Rows are points. Examples show where two turns around zero, p and q, send a point. Write where each new point lands after one turn and then the other. Backwards means that the second turn is done in reverse. Each puzzle has new turns, and all numbers are rounded.

Turn p:
-17 9 1 -> -7 14 -11
47 8 -10 -> 40 -13 24
-14 -6 14 -> -20 5 1
-16 -11 -5 -> -13 -6 -14
Turn q:
21 13 17 -> 21 20 6
14 6 8 -> 14 9 4
-17 -8 -14 -> -17 -15 -7
16 -13 -21 -> 15 -25 0
-36 -25 -2 -> -40 -16 9
2 27 12 -> 6 27 -12
Where do these land?
p, then q: 2 -5 -4 -> 0 -5 4
p, then q: -4 29 -4 -> 20 10 -19
q, then p: -19 14 5 -> 3 13 -20
p, then q: 17 -48 -11 -> -18 -29 39
p, then q backwards: 3 10 14 -> 1 -1 17

Turn p:
34 -11 1 29 -> 33 1 27 17
-14 18 -15 25 -> -3 28 -11 22
-23 -22 21 -19 -> -33 -18 12 -16
-5 -22 -33 -5 -> -4 -26 -15 27
8 36 25 -30 -> 8 13 -14 -49
Turn q:
-33 31 3 -14 -> -11 38 26 5
11 13 -33 27 -> 25 9 -26 28
9 2 4 -7 -> 7 -4 5 -8
-12 -4 25 21 -> -19 -16 14 20
4 -7 40 -37 -> -11 -15 36 -38
20 -34 -38 10 -> 9 -13 -53 -6
Where do these land?
p, then q: -6 -24 3 0 -> -22 -12 1 3
q, then p: 30 48 27 -39 -> 28 -5 29 -62
p, then q backwards: -34 3 -2 -1 -> -30 -16 -4 4
q, then p: 4 -27 -30 7 -> 4 -13 -28 27
q, then p: -29 -5 17 15 -> -29 19 9 9
p, then q: 33 1 11 -17 -> 13 -18 -1 -32
q, then p backwards: 2 4 -26 34 -> -1 7 -41 12

Turn p:
-7 5 -9 19 7 24 -> 7 -6 -7 -5 18 26
41 2 -11 0 -11 -3 -> 26 11 -9 4 -32 4
8 -15 10 5 13 -11 -> 11 -13 4 15 1 -14
-13 5 -6 -2 -4 -10 -> -15 8 -5 3 4 -3
-7 -16 9 -8 -8 6 -> -11 -17 8 -6 -7 -2
-12 8 -3 -7 19 -6 -> -2 6 -5 -4 20 -14
-10 10 11 -7 -16 0 -> -16 9 15 -6 -4 3
Turn q:
-12 -10 -1 0 -20 -6 -> -12 -13 7 2 -11 -14
-5 5 -3 7 -10 10 -> -7 -8 -1 5 -9 9
5 -4 -8 4 15 -4 -> 9 2 -2 7 15 -1
1 16 0 0 6 -13 -> -8 18 -4 4 6 0
-5 -9 -7 -10 48 27 -> 21 -9 6 -17 41 27
6 11 7 -11 -17 -14 -> -11 13 -9 -6 -15 -13
12 -1 -3 -1 -9 0 -> 4 -1 -11 1 -8 -5
-2 -7 16 10 -13 1 -> 4 -2 13 3 -19 -3
Where do these land?
p, then q: 5 17 1 -20 -8 8 -> -15 10 -9 -20 -6 -2
p, then q: -29 -5 8 10 19 -13 -> 7 7 24 13 26 2
p, then q: 19 13 11 11 -2 24 -> 20 4 -12 -19 -17 13
q, then p: -10 -8 15 17 -5 -5 -> -1 -1 23 11 -4 6
p, then q backwards: 22 -17 4 -10 -6 5 -> 9 -15 10 1 -20 11
q, then p: 13 -5 -7 -12 1 -17 -> 2 14 -14 10 0 -14
q, then p backwards: -19 -1 -1 15 11 -5 -> -12 3 18 15 -1 -5
p, then q: -1 -5 -18 -6 -4 7 -> -8 -15 -10 -3 6 -2
q, then p backwards: 0 11 -14 -5 -6 -5 -> -12 -4 -14 -2 -2 -7

Turn p:
1 17 -5 -2 4 1 9 13 -4 -> -2 16 5 -5 8 5 8 8 -9
-13 -2 -3 2 1 18 -10 -14 9 -> -3 -3 6 14 -6 15 -6 -9 15
7 1 8 15 1 -7 -4 12 6 -> 5 -1 7 5 9 -14 -9 10 -5
7 2 2 -7 -2 14 5 -20 3 -> 13 -3 -1 6 -5 10 12 -14 7
12 8 -8 6 4 -13 -2 3 -12 -> 2 12 -10 -6 13 -8 -5 -4 -11
5 -1 2 -1 -18 -11 -15 31 3 -> 5 -5 6 -13 -4 -4 -22 22 -20
-3 11 8 -3 -10 -9 10 13 2 -> 0 7 12 -7 -8 -8 6 10 -12
-4 -14 -4 8 -2 14 6 -10 -5 -> -4 -7 -12 18 -5 6 6 -3 4
-11 -15 3 2 -1 6 -10 -13 -1 -> -8 -14 -3 9 -8 3 -7 -10 9
15 0 -1 -12 16 -11 6 19 0 -> 3 0 -3 -22 19 -4 7 15 -1
-8 -19 -13 3 2 -2 -1 -24 12 -> -1 -3 -16 8 -12 -2 -5 -8 28
-9 10 10 -10 5 -1 5 -8 -13 -> -11 1 8 -7 -1 1 13 -16 -5
Turn q:
6 -9 1 -19 -15 0 -12 -5 3 -> 4 -6 6 -25 -9 6 -6 3 -3
18 -10 2 10 48 -3 5 -5 0 -> 24 -12 -15 21 38 0 -5 -3 -7
-8 -11 -6 13 4 -8 -2 -3 -1 -> -4 -15 -4 11 -3 -7 -1 -2 -6
-7 1 12 -6 -7 6 -3 -4 -1 -> -1 5 14 -4 -5 6 1 -4 -4
-6 -1 2 5 -1 -7 1 25 0 -> -4 4 4 13 -5 -7 -6 20 4
-7 8 -2 -18 6 4 4 1 10 -> -7 2 10 -10 15 4 7 5 7
-4 -7 -4 -1 0 0 10 4 -13 -> 4 -2 -3 6 -5 -1 14 8 -5
5 -3 -5 10 -14 17 6 -5 2 -> -1 0 -8 2 -14 15 4 -9 10
-1 21 5 -1 -15 -9 6 -4 8 -> -6 15 7 -9 -5 -14 1 -10 13
4 10 -5 6 -6 0 -16 -4 -8 -> -8 9 -10 -6 -6 -1 -9 -7 -11
Where do these land?
q, then p: -17 -5 -1 11 3 -9 5 0 -8 -> -10 0 -7 9 -5 -18 1 2 -6
p, then q backwards: 8 5 -5 5 7 -9 6 6 2 -> 5 10 -1 -7 7 -7 3 6 -3
p, then q: -1 8 16 1 1 -12 -16 -17 -13 -> 7 -10 7 -11 2 -9 3 -21 -18
q, then p: 2 -10 16 -3 -8 4 6 8 -6 -> 15 -6 6 5 1 -2 3 5 -15
p, then q: 3 10 -10 12 -13 14 9 -12 2 -> -2 14 -17 8 -9 1 -2 -16 9
q, then p: -13 -4 -16 10 -12 8 -17 2 -13 -> -19 2 -8 9 -20 11 -6 -1 -13
q, then p: 7 10 -9 -22 6 -8 14 6 3 -> 1 8 5 -20 9 -1 12 16 9
q, then p: 1 8 11 -8 2 6 10 16 3 -> 7 5 19 2 10 -1 3 9 -3
p, then q backwards: 4 -15 7 6 17 5 -2 -10 7 -> 0 -5 -7 7 11 -4 14 -3 18
q, then p: 4 -8 -9 -12 -3 1 -16 0 22 -> -5 -20 4 -12 -3 15 -10 3 12

Turn p:
-7 -4 -22 7 7 12 1 21 -6 -29 -24 -> 6 6 -14 17 35 -9 -11 16 15 10 -10
-7 -7 32 -42 5 -35 6 -11 14 11 2 -> 1 -18 45 -20 -10 -22 1 -4 -24 -24 7
-17 -15 -22 -27 -13 -1 29 -8 8 3 19 -> -19 -11 -11 -35 7 -6 3 24 -25 -6 -7
-2 4 -11 7 -26 -14 25 -3 -16 -13 -1 -> -18 -3 -20 9 4 -21 8 8 -19 15 13
-6 17 23 -10 20 9 -44 -13 -23 41 7 -> 36 -3 24 -13 -21 28 -6 -47 -5 15 -10
31 20 19 13 12 21 -23 25 -13 9 -19 -> 26 18 15 41 -15 22 -9 -4 15 15 -7
-24 -2 -8 0 -14 -16 12 -26 9 -26 21 -> -26 4 -15 -24 18 -22 19 -11 -10 -13 10
-7 13 26 -12 31 -2 -12 2 -12 25 42 -> 6 8 42 -31 -12 28 15 -19 -1 18 5
-10 -15 -4 11 -38 6 1 7 12 -20 8 -> -38 11 -21 6 10 -3 -17 -1 -7 -12 2
-19 19 4 -22 -10 -24 9 -7 25 16 4 -> -10 -1 15 -26 -23 -32 3 -3 -11 -8 -14
-12 -34 -18 25 -21 -7 31 2 5 -17 -20 -> -32 -30 -31 14 20 -17 -7 20 8 -5 8
27 6 -5 32 22 7 -20 16 5 11 -17 -> 23 6 -4 23 -16 14 -8 3 42 7 4
33 -15 -33 14 0 12 -7 4 -7 -22 -12 -> 19 11 -35 19 15 10 -10 23 11 -5 18
18 15 19 4 25 32 -7 -9 -2 10 -10 -> 26 3 10 20 -9 27 20 -7 10 -4 -19
Turn q:
-14 6 0 23 13 -2 -10 18 -15 0 -13 -> -8 1 -16 23 -2 2 -13 -8 -23 9 -4
-17 -47 3 -14 23 -10 7 -25 -9 13 -10 -> -12 -29 3 5 27 2 -12 0 34 13 -34
11 5 -19 -28 -14 14 -33 15 37 -14 27 -> 12 20 -20 -43 1 17 15 34 1 6 28
-23 -16 8 31 10 -7 14 -22 -5 13 15 -> -25 -43 9 18 6 -2 5 -2 -4 -5 -6
2 6 6 25 -22 13 -9 16 -20 -43 -13 -> -4 19 -5 0 -36 27 -5 -13 -31 -12 -18
-7 -24 26 -27 -11 -16 4 -18 33 21 7 -> -1 -20 22 -16 13 -5 -22 30 38 -9 10
14 0 25 -20 26 2 7 12 4 21 0 -> 26 6 14 22 27 2 -9 8 13 4 10
20 16 -23 18 -25 -7 -6 23 -32 -17 14 -> 24 2 -27 -10 -29 -1 14 -26 -30 -14 0
-22 -4 0 -25 8 -26 16 -9 25 23 -8 -> -10 -6 4 2 18 -36 -14 26 28 1 0
13 27 -20 21 -35 27 -23 6 -22 -3 -8 -> 4 14 -3 -20 -37 5 6 -33 -33 19 16
13 -2 -20 11 -19 33 13 26 4 -22 -4 -> 11 19 -7 4 -42 17 27 5 -4 11 -4
-9 22 7 -10 16 6 14 -12 -18 -6 2 -> 1 10 20 6 19 -13 10 -6 -17 -2 -15
19 11 6 -4 31 -26 6 -29 18 14 -10 -> -16 8 6 13 36 -16 -1 -14 28 -18 18
Where do these land?
q, then p backwards: 12 2 17 -6 -43 -34 -5 17 10 -13 -25 -> 20 -5 -15 -7 -19 -14 -37 7 41 19 -1
q, then p: -9 6 -9 0 34 11 -3 14 -29 -14 -19 -> 28 -18 -19 14 -11 -5 14 -10 15 26 -11
p, then q: -15 3 -16 -9 17 -12 -40 0 31 28 -16 -> -5 30 -3 -38 4 14 -23 -2 32 -14 16
p, then q: 34 2 25 10 -11 16 7 1 17 33 28 -> 4 0 30 -18 -47 9 5 14 -24 9 -5
p, then q: -12 4 19 7 10 -4 -35 -7 -12 -12 6 -> -19 -1 25 -7 27 6 12 -11 3 -10 12
p, then q: -9 -16 30 -16 -15 32 19 -7 -23 0 1 -> -5 -13 15 24 -1 17 -1 -19 -14 25 -35
p, then q: -5 28 -4 -29 -33 16 48 4 -3 16 -17 -> 15 -6 -15 22 -33 -26 -36 -27 -7 13 -30
p, then q: -3 -8 -33 10 22 2 -22 12 36 -7 -1 -> -7 41 -19 -13 8 3 2 27 14 -2 23
q, then p: 17 -29 -19 1 44 -14 -13 -4 1 2 14 -> 13 -12 -19 -21 12 10 16 29 35 -9 -14
q, then p: 4 -7 -4 17 -26 -5 24 21 -16 15 35 -> -17 -11 -17 18 3 9 -12 23 -18 -11 39
p, then q backwards: -13 -5 -15 25 2 11 1 -6 -22 9 -24 -> -1 -29 -17 7 17 -5 -6 10 -16 21 -1
p, then q: -13 -9 7 8 23 -16 -4 -2 -1 -2 -20 -> -9 -10 -2 7 13 14 -4 8 25 -15 6
p, then q backwards: -9 13 7 2 4 1 23 -18 1 -32 21 -> 2 22 -23 0 21 8 6 -22 10 -15 15
q, then p backwards: 22 16 -5 -18 -26 -5 2 -27 9 -25 17 -> -3 4 2 -17 19 -11 -6 -24 33 -4 32

Turn p:
13 -11 2 -2 -10 12 -13 0 -9 -2 -2 -13 -> 5 3 3 -9 -17 -3 -11 -13 -8 2 -4 -13
-19 -9 14 7 -4 -12 14 16 -4 -10 15 -8 -> -9 -6 -4 21 -21 16 2 6 0 -3 13 13
-9 -1 -3 0 -3 -10 7 17 12 13 7 8 -> 12 2 6 8 2 7 1 13 8 6 8 18
11 -9 -2 19 -4 9 0 -2 5 3 -7 2 -> 6 4 3 1 -1 2 -6 -9 -1 -1 -24 4
16 8 -12 -12 -6 -15 9 3 6 -15 21 -13 -> 16 1 -26 -3 -5 2 -5 15 -6 -18 15 -5
9 0 14 -1 -8 -5 3 -12 7 8 -16 12 -> 3 2 15 4 7 -8 2 -7 18 -14 -8 -6
9 6 -2 18 -2 14 -13 7 -6 0 -10 19 -> -4 15 13 -9 2 -11 4 -6 -12 0 -19 13
6 15 -10 -11 -10 35 3 3 21 -3 7 15 -> 17 -4 -1 -34 14 3 6 -17 -3 -8 4 22
-24 4 -7 -9 10 13 -24 2 4 -10 -13 2 -> -26 7 2 -21 11 2 -6 -7 3 20 10 4
-16 -13 6 -4 4 -18 0 -27 -4 -5 2 -18 -> -15 -6 -12 22 4 9 -8 -7 7 3 10 -26
3 -4 -6 -18 25 5 2 -14 -5 -1 -14 9 -> -11 -20 -2 -8 17 -21 -5 1 5 7 -3 -8
6 -3 -18 7 -2 -12 0 2 -48 4 -5 -13 -> -1 9 -14 16 -23 -26 11 6 -18 22 -7 -18
-17 -1 10 0 11 -8 -11 -2 -6 20 9 17 -> -6 -1 24 17 16 0 4 4 -7 11 12 2
11 18 12 6 -1 -8 23 6 26 0 6 -18 -> 13 -6 -8 -4 -4 27 12 19 13 -24 -6 -1
Turn q:
11 -8 9 -11 16 -6 -3 12 1 6 18 -19 -> 6 19 -13 4 2 0 7 3 5 -1 23 -18
-19 19 -18 6 16 1 18 13 10 -8 -12 -3 -> 11 10 -4 17 5 -9 20 -7 -7 12 -24 18
-9 13 -10 -3 -17 -13 -1 -4 -8 -6 18 13 -> -7 -7 3 -11 -17 -9 6 -6 -21 -11 6 13
-12 21 9 15 -17 7 9 4 14 10 -4 18 -> 3 -2 8 -23 1 -18 -8 -9 0 17 -15 19
-19 5 -5 -12 2 17 -2 4 -3 21 10 -3 -> 4 -14 -24 -6 -3 -7 10 3 -4 20 6 0
16 -12 0 17 -21 20 -6 9 18 2 -9 -7 -> -6 3 0 -1 -9 -3 -21 5 37 4 -6 8
4 -10 15 20 -18 2 3 -1 -3 -4 -15 -11 -> -8 3 13 4 -8 -4 -26 -2 11 5 -13 -12
-10 -3 12 -18 -3 3 6 -9 10 -3 -14 -1 -> -6 -9 13 -4 10 -6 13 10 5 8 -8 -12
11 8 1 -16 -1 9 -11 -16 -13 -15 6 14 -> -3 -12 6 -17 -8 25 12 -2 -4 -12 2 -3
13 -13 -17 4 16 -17 12 16 -5 4 -13 -4 -> 18 8 5 34 8 1 -5 2 0 -6 9 6
18 -3 0 -13 7 -10 -16 -17 -14 21 20 -20 -> 1 -10 -21 -1 3 3 -1 -12 1 -19 29 -26
13 -12 -3 -3 14 -11 -15 7 -20 -9 -9 1 -> 13 3 1 14 -2 20 -7 13 -8 -18 3 -9
-3 -7 6 6 7 -14 19 -15 -10 -9 15 12 -> -16 6 15 3 7 7 0 -12 -24 2 12 1
-15 1 1 7 -1 12 -12 -4 21 -10 -12 10 -> -11 0 -2 -11 9 0 1 14 7 2 -25 12
Where do these land?
p, then q: 2 5 29 -4 0 5 3 -4 19 7 -2 -10 -> -16 10 6 -6 -1 9 9 10 20 14 -6 -13
q, then p: -2 -2 -4 -2 1 1 4 29 -13 -10 15 -15 -> 21 21 -7 0 -9 3 22 -2 -7 -6 -2 3
p, then q backwards: 6 2 -21 -12 11 2 7 3 -14 9 -1 1 -> -21 4 3 -11 -2 2 1 9 3 20 -3 -1
p, then q: -4 5 -7 2 -10 -23 -6 -17 -21 1 -11 2 -> 1 12 -9 10 2 -22 -1 -25 -9 -6 -10 0
p, then q: -9 1 -22 -8 15 -11 0 38 -4 4 3 10 -> 27 3 -2 -11 -4 -11 -10 14 -12 4 24 22
q, then p: 9 1 18 11 15 19 -8 -3 5 2 -9 8 -> 1 -10 10 -29 12 1 -3 1 3 10 -4 -6
q, then p backwards: 2 23 1 10 -26 0 0 -18 7 -3 4 3 -> 8 -5 12 -5 -4 28 0 0 -3 -16 -19 9
p, then q backwards: 3 -4 -8 1 -20 -5 -13 -13 -8 16 5 10 -> 6 8 9 6 13 -16 20 11 -2 6 -2 -10
p, then q: -5 -5 0 9 7 -8 7 -16 -7 2 18 11 -> -5 9 -6 13 3 15 -16 -9 -13 2 -4 4
q, then p backwards: 13 -8 17 6 -8 5 14 0 14 -8 -6 2 -> -9 -3 10 -3 -3 -3 -17 4 9 11 -20 6
q, then p: 10 -12 8 -8 16 -1 -12 -10 20 -24 -3 -19 -> -16 -9 -18 -20 -2 25 12 10 11 0 -5 11
p, then q backwards: -6 -6 24 -11 7 24 1 -8 12 -9 -8 11 -> 15 6 -1 3 -18 2 4 -33 5 2 -2 13
p, then q: -18 -1 -35 7 -8 -8 2 19 -10 11 -5 -15 -> 24 -17 -11 -3 0 -19 -9 -17 9 4 13 24
